Each row of a before or after table is a point. One or more steps were done to the points. Then noise was added and the rows were shuffled. The steps act on columns, c1 being the first. Name the steps. A step turns or swaps two columns, mirrors them in a line or flattens them onto one, adds a multiple of one to another, or multiplies or shifts one. Angles are multiples of 10 degrees, from the lower column toward the higher: turns from -170 to 170, lines from 10 to 170 but not 90. Use the fewest steps. Two steps may share a column if one is a turn and the other turns, adds or multiplies; they go together, in the order done. Otherwise the lowest column goes first.
In the rows, zero is written as 128.

Before (11 x 3):
[[ 88 125  60]
 [121 135 222]
 [ 64  93  66]
 [151 108 185]
 [107 121  69]
 [135 120  70]
 [ 89 113  63]
 [127 127 142]
 [ 81 142  72]
 [143 134 116]
 [144  95 158]]
After (11 x 3):
[[ 34  62 128]
 [ 31  74 101]
 [ 76 143 130]
 [102 186 151]
 [ 96 152 166]
 [ 61  74 131]
 [ 38  60 122]
 [ 88  70 123]
 [ 60 223 132]
 [ 18  60 154]
 [ 90 120 124]]
Steps: shift c1 by -50; turn c2 and c3 by -80 degrees

Before (8 x 4):
[[134 141  90 123]
 [154 103  88 106]
 [ 96 155 149 141]
 [141 112 118 106]
 [135 170 136 125]
 [127 161 149 163]
 [119 157 151 139]
 [140 125 103 102]]
After (8 x 4):
[[156 160 153 122]
 [151 140 197 109]
 [115 128  99 156]
 [136 141  14 131]
 [163 121 192 102]
 [141 148 191  86]
 [101 132   8 161]
 [128 135  52 156]]
Steps: turn c1 and c2 by 50 degrees; turn c1 and c4 by 160 degrees; multiply c3 by 3

Before (9 x 8):
[[ 97 123  92 154 169 175 111 135]
 [ 94 147  97  79 149  91 127 140]
 [159 137 129 150 142 110 127 108]
 [111 180  86 110  22 101 160 143]
 [163  99  87 105 165  82  87 152]
 [ 98  89 100 129 158 199 184 142]
 [116 126 151 135  49  91 134 143]
 [126 160 130 114 111 227  97  77]
 [ 97  83 103 149  64  84 169 107]]
After (9 x 8):
[[129 136 187 142  47 168 194 124]
 [183 119  66 139 162  73 244 125]
 [148 128  57 118 147 179 191  70]
 [ 80 120  26 140 174 161 146 100]
 [136 144  21 132  17 169 218  98]
 [133 141  64 120  79 179 225 155]
 [176 122  37 145 169  94 173 149]
 [167 133 128  75 108  39 157 138]
 [ 94 122 129 126 141 133 181 154]]
Steps: turn c1 and c6 by -160 degrees; flatten c2 and c5 onto the line at 100 degrees; multiply c3 by 2.5; mirror c4 and c8 in the line at 30 degrees; shift c7 by 60

Before (12 x 9):
[[122 127  91 117  60 143 140 114 121]
 [204 146 111 135 102 156 105 104 133]
 [123 162 142 151 181 124  58  86 133]
 [ 67  81 221 156 125  58  96 130  65]
 [153 183 122  91 106 170  61 140 111]
 [118  77  69 133 117 135 134 148  85]
 [104  74 168 154 116 137 121 153  60]
 [188 177  90  90 108 132 121 129  93]
 [ 87 111 115 182  98 147 177 176  64]
 [ 80 129 194 170 144  52  86 134  65]
 [152 160 221  85 181  73  64 114 195]
 [123 140 116 103 105 164 163 108  49]]
After (12 x 9):
[[172 216 137 160 121 168  60 108 110]
 [101 130 159  73 101  52  86  83 100]
 [ 86  54 184  86  82  58  95  86  92]
 [143 147 132 127 125 164 163  90  51]
 [106 101 134  71 122 147 177  49 130]
 [208 206 117 156 138 131 120 105  91]
 [172 180 156 184 103  73  65 183 153]
 [137  46  98 117 151 135 133  85 112]
 [123  41 158  91 103 137 122  64 104]
 [225 156 130 118 125 157 105 149 119]
 [141 125 141 133 118 143 141 133 111]
 [144 181 112  97 143 123  57 164 114]]
Steps: shift c1 by 20; multiply c2 by 1.6; flatten c3 and c5 onto the line at 140 degrees; turn c8 and c9 by -140 degrees; turn c4 and c9 by 160 degrees

Before (12 x 11):
[[ 94 118 143 140  86 123 109 127  86 108 161]
 [186  77 137 145 111 122 124 123 196 129 111]
 [152 118 173 138 134 117 146 134 155 125 168]
 [138 129 120 119  99 121 151 121  94 115 160]
 [138  77 125 109 122 110 140 141 215 131 113]
 [156  93 166 128 129 158 159 163 150 101 153]
 [118 142 151 124 112 148 103 128 105 146 117]
 [147 138 165 138 143 165 139 130 174  79 146]
 [134 132 102 149  93 102 115 165 100 131 161]
 [156 143 197 145 111 147 174 150 165  85 134]
 [122 134 137 140  83 155 128 130 130 142 164]
 [138  90 122 165 130 125 147 126 172 145 109]]
After (12 x 11):
[[198 145  83  95 110 181 243 117 143  79  95]
 [186  88  89 105 130 140 207 106 121 104  86]
 [159 130 139 127 103 117 191 153  85 115 131]
 [164 140  77 107 145 146 151 138 150  78  83]
 [ 93 144 104 108 112 135  64 122 115 146 154]
 [173  74 125 138 114 148  93 129 190 131  94]
 [167 115 126 108 132 171 172 144 127 121  80]
 [151  75 151 119 122 117 156 108 199 131  81]
 [120 128 158 164  93 126  88 115  75 134 106]
 [156  92 126 161 128 150 178 124 176 143 111]
 [122 135  95 133  79 133 130 139 109 144 102]
 [ 79 118 128 125  86 141  88 142  79 110 132]]
Steps: multiply c7 by 3; turn c1 and c7 by -20 degrees; turn c3 and c4 by -40 degrees; turn c3 and c6 by 110 degrees; turn c8 and c11 by -150 degrees; turn c9 and c11 by -40 degrees

Before (12 x 14):
[[123 120 119 136  77 140 127 136 176 144 110 170  99 149]
 [ 91 147 134 128  93 106  60 117 142 132 152 136 117  94]
 [ 62 110 127  70 102 112 134 155 183 124  83  43 113  88]
 [189 174 146 156 140 147 119 137 159  81 175 150  60 161]
 [ 80  70 162  80 106 100 119 199 155 118 123 107  94 110]
 [156 148 155 177  72 178 104  92 103  87 172 146  44 122]
 [153  80  91 147 109  91  97 115 149 111  97 145  96 114]
 [181 185 142 169  82 154  93 126  70  80 147 150 102 178]
 [120  70 175  58  95 116 112 124 195 125 113  95 138 103]
 [111  94 191 140 140 105 154 154 175 143  94  99 120 109]
 [ 65  82 153  74 125  93 181 125 165 111 145  97 132 113]
 [125 119 168  95 186 162 189 201 169  70  66 165 129  82]]
After (12 x 14):
[[ 64 110 129 184 168  59 134 149 184 193  84  47 122  86]
 [121  94 192 118 114  56 157 145 176 171  96  98 130 112]
 [120  71 157 176 157  50 122 206 155 115 121 107 113 112]
 [189 170 130 104 116  97 117 115 157   8 173 155 103 161]
 [138 148 139  70 176 129 105  91 104  19 171 141  92 119]
 [181 183 127  84 166 106  91 109  72  48 146 148 118 178]
 [173 119 145 172  76 111 188 208 167 152  68 165 130  86]
 [ 94 144 138 122 163  55  57 142 144  94 155 137 123  93]
 [ 64  81 144 179 144  42 181 142 166  76 144  98 124 112]
 [113  67 171 194 173  66 111 112 201 132 110  95 134 105]
 [140 122 129 110 177  90 128 157 175 176 110 167 117 150]
 [144  83  88 105 145  41 100 115 148 167  95 144 116 114]]
Steps: add 0.5 times c12 to c8; turn c1 and c8 by -30 degrees; turn c3 and c10 by -20 degrees; add -1.5 times c11 to c10; turn c4 and c5 by -170 degrees; shift c6 by -50; multiply c13 by 0.4

Before (12 x 18):
[[203 154 146 139 111 115  98 149 180 172 185 101 165 136  61 163  97 157]
 [143 167 113 102 187 177 129 138 133 163  67 180 123 118  70 131  69 129]
 [168 135  90 120  85 121 112 137 102 104  98  82 100 133 143  53 148 116]
 [157 174 165 164 109 110 121 160  75  81 130 149 140 160 150 104 107 181]
 [126 157 149 187 122 118 142  60 105 122 107 120 114 132 128 105 138 117]
 [154 162 127 105 115 130 118 135 151 142 141  95 122 165 152  99  86  82]
 [ 91  96  97  95 129  78 160 137  69 151 127 111 123 101 107  79 122  82]
 [112 122 119 111 129 165 113 157 118 110 142  95  99  83 185 122 115 126]
 [142 151 182  97 146 132 167 156  75 223 162 155  85 147  86 142 138 112]
 [196 146 131 135 190 132 113  92 138 177 116 111 167  92 139 118 116 147]
 [125 138 151  88  53 115 177 165 177 179 115 127 140 100  71 108 138 178]
 [161 110  88  62 177  86 123 118 156  72 115 140 114 137 156 104 119 166]]
After (12 x 18):
[[237 178 132 135 207 133 110  95 138 149 134 112 165  93 133 123 116 146]
 [104 106 116 113 114 162 110 158 123 126 168  94 103  97 135 122 117 127]
 [ 68 149  98  88 125  73 163 130  67  96 137 111 126 104 121  77 118  81]
 [191 102  90 119  75 121 107 138 101 131 102  79  97 120 131  52 152 123]
 [125 124 147 188 120 119 141  63 103 157 109 123 109 121 127 101 140 115]
 [247 173 146 136 128 115 111 154 175 156 173 102 169 163 131 164  92 158]
 [153 223 183 100 121 130 172 157  73 149 142 156  84 161 121 138 139 113]
 [168 138 128 103 114 127 113 138 157 161 120  92 119 168 134 102  86  85]
 [173  84 162 166 111 110 119 161  73 172 115 149 142 156 132 104 111 177]
 [179  77  83  61 166  88 119 116 153 106 115 137 115 131 134 107 113 166]
 [155 163 114 102 183 176 138 141 134 162  83 173 123  88 125 134  70 127]
 [123 177 151  89  56 115 186 159 176 142 131 126 139  98 119 104 138 179]]
Steps: multiply c1 by 1.6; swap c2 and c10; add 0.5 times c13 to c5; flatten c7 and c15 onto the line at 170 degrees; turn c11 and c14 by 30 degrees

Before (14 x 20):
[[124 129 149 100 117 181  97 109 182 154 158 188 104 117 151 167 211  32
   92 157]
 [144 122 173  73  82 140  61  98 143 134 135 174  95 118 225 135 186  76
  145 167]
 [105  93 139 118  81 101 161 133 110 109 150 137 109 151  99 103 133 170
   56  55]
 [129 116 150 116 160 111 197 138  93  72 168 129  80 104 102 120 132 173
  103 125]
 [143 169 155 119 144  91  75 202 109 212  98  73 169 114 151 212 158 101
  122 137]
 [116 108 141 158 114 106 131 171 126  62 145 175  87 111  46  86 129 177
  140  73]
 [191 124 137 124 159  50  67 160 134 164  81  76 150 153 132 160 163  62
   91 183]
 [147 125 185 128 185  42  89 188 119 154  40  59 124 109 157 188 223  75
   99 105]
 [101  61 155 121 102  98 165 129 105  57 132 137 143  57  72 123 101 132
  107  91]
 [133 125 143 172 186  67  82 137 106 200 113  32 147 144 154 164 169  56
  149 104]
 [109  95 177 159 108 146 173 147 122  44 112 105 132 164  82 139 122 170
  120  98]
 [ 86 131 166 143 149  97 118 136 124  42 154 155 111 129 113 139  81 145
   73  77]
 [ 72 106 170  79 107 120  75 164 166 129 167 110  96 122 154 127 189  74
  109 183]
 [138  95 156  36 126 124  79 126 189 161 150 141  80 153 154 198 160  62
  151 131]]
After (14 x 20):
[[131 122 145 107 187 172  78 118 110 199 118  28 147 194 144 160 174  55
  146 101]
 [158  92 142 151  81 155 159 111 104 112 155 135 113 135  92 103 136 167
   57  58]
 [201 104 168 143 104 148  71  99 161 136 167 110  95  92 140 131 193  72
  115 181]
 [131 125 183  98 185 210  88  65 118 156  39  57 128 144 150 194 226  78
  100 101]
 [ 79 119 135 139 162 200  68  73 132 170  79  78 150 159 123 154 164  60
   93 179]
 [162 131 163 120 150 152 117 138 123  45 160 161 113 153 108 140  84 150
   78  72]
 [127 169 157 120 142 169  75  80 111 213 100  65 168 129 143 216 162 106
  118 139]
 [171  68 149  62 101 162 160  99 105  59 130 132 147  93  64 123 102 126
  107  95]
 [134 114 153 112 158 145 189 113  95  76 171 119  80 115  89 118 131 174
  107 126]
 [120  99 158 192 125 164  78 101 189 161 149 146  77  64 142 198 157  57
  151 134]
 [102 126 175 144  79 137  57 143 139 133 141 173  92  71 215 138 185  76
  148 167]
 [162 109 141  95 115 136 130  78 129  60 143 173  90 154  39  79 130 173
  141  76]
 [154 100 182 145 111  99 178  99 120  46 110  97 128 170  78 135 121 169
  117 102]
 [126 130 144 142 118  85  91 140 184 146 162 188 102  84 146 166 209  32
   92 156]]
Steps: add -0.7 times c2 to c8; turn c1 and c8 by -160 degrees; turn c4 and c6 by -160 degrees; turn c4 and c14 by -60 degrees; shift c15 by -10

Before (10 x 32):
[[ 64 152  96 168 161  99 163 133 123 167 167 124  95  67  73 165  96  98
  155 148 181 223  90  77  72 108 168 106  76 100 155  58]
 [ 80 170  77 194 127 125 175 126 158 125 190 145  96 120 134 139 129  78
  213 123 193 201  90 101  78 114 173 104  89  72 145 131]
 [166 123 191  85  91 135 163 129  98 105  92 155 176 120  98 168 112 158
  147 146 110  56 119 107 163 195 135  89 125 140 155 131]
 [155 129 177  88  67 152 154 155  95 106 137 150 136 170 111 193 128 195
   66  89 125 146 134  94 201 214  63  95 160 171 175 145]
 [ 92 112 152 159 155  82 136 143 120 115 143  77  65 171 127 108 169 145
  126 113 154 162 142 140  61 156  95 216  67 138  90  72]
 [151 136 170 108  63 154 164 140 164 132 145 131 153 119 110 187 129 194
  137 142  87 126  64  58 126 125  89  91 187 129 156 124]
 [169 140 112 117 110  85 125 121 161 115  84 149 227 116  92 115  99 201
  138 189 117 122  95  58 162 174 131  88  41 139 152 169]
 [116 109 165 131 135  89  51 165  50 117 192  69  38 142 182  63 219 151
  122  61 134 133 184 120  92 128 109 169  47 171  96  70]
 [ 61 126 135 130 162  71 128 123 121 101 183  80  78 159 101  48 178  92
  178  92 149 190 186 116 117  70 124 149  37 116  82  55]
 [131 118 159  63  70 183 140 124 108 155 165 144 145 196 150 210  98 199
  155  90  90 118  92 109 125 175  70  86 130 187 136  95]]
After (10 x 32):
[[122 110 173 141 138  88  53 162  58 119 194  71  43 137 180  69 206 145
  125  59 135  91 185 129  96 137 112 169 164 167 100  71]
 [121 162  77 209 129 131 153 132 154 128 193 139 100 121 140 143 128  81
  209 123 188 162  82 117  79 141 177 103  85  69 145 128]
 [122 104 146 173 149  81 112 151 120 111 145  85  63 173 126 104 166 139
  127 114 162 118 144 135  58 127  98 216 102 141  88  72]
 [103 151  93 193 159  99 133 138 116 165 162 122  90  67  74 166  93  95
  147 152 179 189  95 109  71 162 162 102  80  99 155  54]
 [135 123 186  69  89 131 148 128 107 101  87 162 178 126  94 163 110 158
  150 148 113  17 118 149 171 181 141  86 100 143 151 130]
 [ 89 129 140 161 158  76 100 122 117  94 184  89  78 163 101  45 174  91
  181 102 147 149 184 101 110 107 117 158 109 113  84  56]
 [105 121 160  68  73 181 138 120 113 153 160 144 144 196 149 212  99 198
  154  86  86  75  92 143 129 166  71  91 117 189 143  93]
 [131 132 172 100  64 154 167 133 159 127 140 129 142 123 108 185 125 190
  135 147  94  87  53 118 131 191  90  89 116 134 152 128]
 [147 141 115  97 108  89  97 118 152 119  86 151 229 116  93 122  97 207
  139 190 114  84  89 122 163 204 124  91 110 137 153 166]
 [127 129 175  81  55 159 159 154  92 108 143 150 136 175 111 197 127 191
   70  93 122 104 132 153 202 199  62  98 117 168 170 145]]
Steps: turn c1 and c4 by -30 degrees; multiply c1 by 0.7; multiply c29 by 0.4; turn c7 and c29 by -50 degrees; shift c22 by -40; turn c24 and c26 by -60 degrees; multiply c24 by 0.4
